Each row of a before or after table is a point. The points were changed in one or more steps. Then noise was added and the rows were shuffled. The steps act on columns, c1 being the first. Name the steps. A step turns or swaps two columns, mirrors them in a line or flattens them onto one, adds a multiple of one to another, or multiplies or shifts one. Angles are multiples of 10 degrees, from the lower column toward the higher: turns from -170 to 170, lines from 10 to 170 but not 90. Use the fewest steps. Two steps may share a column if one is a turn and the other turns, adds or multiplies; they go together, in the order done. Otherwise the lowest column goes first.
(in the rows, 128 means zero)

Before (14 x 2)
[[ 75 118]
 [160  76]
 [132 134]
 [112 105]
 [113 140]
 [ 92 119]
 [127 101]
 [154 111]
 [163  96]
 [ 74 138]
 [105  85]
 [167 103]
 [123 117]
 [118 128]]
After (14 x 2)
[[143 162]
 [107 147]
 [130 121]
 [120 155]
 [ 82 121]
 [171 162]
 [ 98 119]
 [123 138]
 [112 172]
 [134 136]
 [148 131]
 [ 66 137]
 [153 174]
 [ 84 114]]
Steps: turn c1 and c2 by -130 degrees

Before (13 x 6)
[[172 139 115 141 139 125]
 [109 142 162 167 163 192]
 [111 104 134 120  97 183]
 [189 132  62 137 118 130]
 [132 149 112 161 124 131]
 [139 149 106 166 132 140]
 [137 126 129 122 115 130]
 [102  91 112 115 121 167]
 [123 112 173 112 100 179]
 [150 156 108 154 166 123]
 [132 140 138  94 103 160]
 [177 117 138 131 106 122]
 [152 123 105 164 143 149]]
After (13 x 6)
[[120 118 104 162 117 184]
 [107 129 138 122 123 128]
 [121 150  88 159 128 151]
 [103 145 123 166 112 154]
 [ 73  95 126 108 109 191]
 [ 78 135 113 170 175 140]
 [ 93 114 173 109 153 110]
 [161 133 104 138  67 231]
 [109 142 114 171 111 173]
 [ 80 105 159 114 119 175]
 [142 137 112 143 121 144]
 [104 145 156  98 123 142]
 [147 116 150 128 125 105]]
Steps: shift c1 by -30; turn c2 and c4 by 10 degrees; add -1.5 times c3 to c6; turn c3 and c5 by 60 degrees

Before (10 x 11)
[[196 105 130 131 155 142 187 117 112 129 137]
 [100 126 135  96  95 147 108  90 144 164 161]
 [165 138  53 135 140 139 119 178 150 104 128]
 [116 122 118 107 126  99 169 101 140 134 121]
 [ 91 147 135 102 193 141 125 147 129 176 171]
 [130 110 137 131  91 132 180 123 138  83 125]
 [100 108 133 135 122 127 115  97 124 169 124]
 [ 95 137 115 118  97 153 133 105 137 182 118]
 [143 122 136 104 108 145 133 113  64 170 167]
 [147 104 139  99 128 141 130 174 138 169 151]]
After (10 x 11)
[[128  99 118 102 153 100 158 125 142 193 143]
 [147  98 133 130 115 129 119 111 125 230 149]
 [148 100 116  97 107 154 131 138 137 242 158]
 [ 92 182  55 144 133 139 123 137 148 163 106]
 [177  88 135  86 119 148  96 125 148 225  97]
 [124 169 137 107 144 136 119 106 139 227  87]
 [122 126 139  98 104 134 176 111 133 147 130]
 [ 75 116 125 134 161 142 185 104 114 189  81]
 [151 110 134  95 128 145 122 120  64 224  70]
 [194 143 134 154 194 139 116 148 125 240  84]]
Steps: multiply c11 by 1.6; turn c1 and c11 by -150 degrees; swap c2 and c8; turn c4 and c7 by 20 degrees; turn c4 and c5 by -40 degrees; shift c10 by 60

Before (8 x 18)
[[103 103 159 186 140 118 163 105 139 103 176  82 119 131 130 118 127  78]
 [111 166  79 113 138 130 134 133 143 125 103  99 175 151 138 116 101 155]
 [110 156 128 128 125 125 152 135 153 133 120 133 152 180 137 145 164 144]
 [156 153  96 168  84 115  94 149 158 124 129 149 125 119 109  55 102  85]
 [130 139 155 103 126 113  96 137 136 147  91  99 117 135  70 109  81 149]
 [115 151 108 118  60 103  80 126 129 142 104 104 129 100 129 122 160 118]
 [108  82 111 122 122 127 124 160 137 127  82  93 188  98 105  71 168 143]
 [132  86 128 187 126 146 101 137 119 103 169 116 159 122  82 132 135 150]]
After (8 x 18)
[[120 137 158 104 130 119  96 135 130 156 150  98 118 147  66  95  74 153]
 [147  85 114 134 119 134 120 158  98 121 140  89 182 140 108  64 168 143]
 [140 165  78  96 142 135 134 134 132 113 147  99 173 121 134 106  97 156]
 [170 103 153 156 138 102 160  98 122 129  92  81 117  75 127 147 124  81]
 [136  88 130 176 132 149 101 142 125  72  94 121 163  89  80 149 136 143]
 [129 149 109 132  56 107  81 121 109 173 153 106 130 154 134 107 164 129]
 [114 156  92 139  80  99  95 151 104 147  88 144 125  84 105  67 103  86]
 [146 151 134  87 125 136 159 142 147 131 150 138 153  93 138 141 165 152]]
Steps: turn c11 and c16 by 30 degrees; turn c1 and c11 by -160 degrees; turn c9 and c14 by -130 degrees; turn c4 and c14 by -50 degrees; turn c6 and c18 by -20 degrees; add -1 times c6 to c10
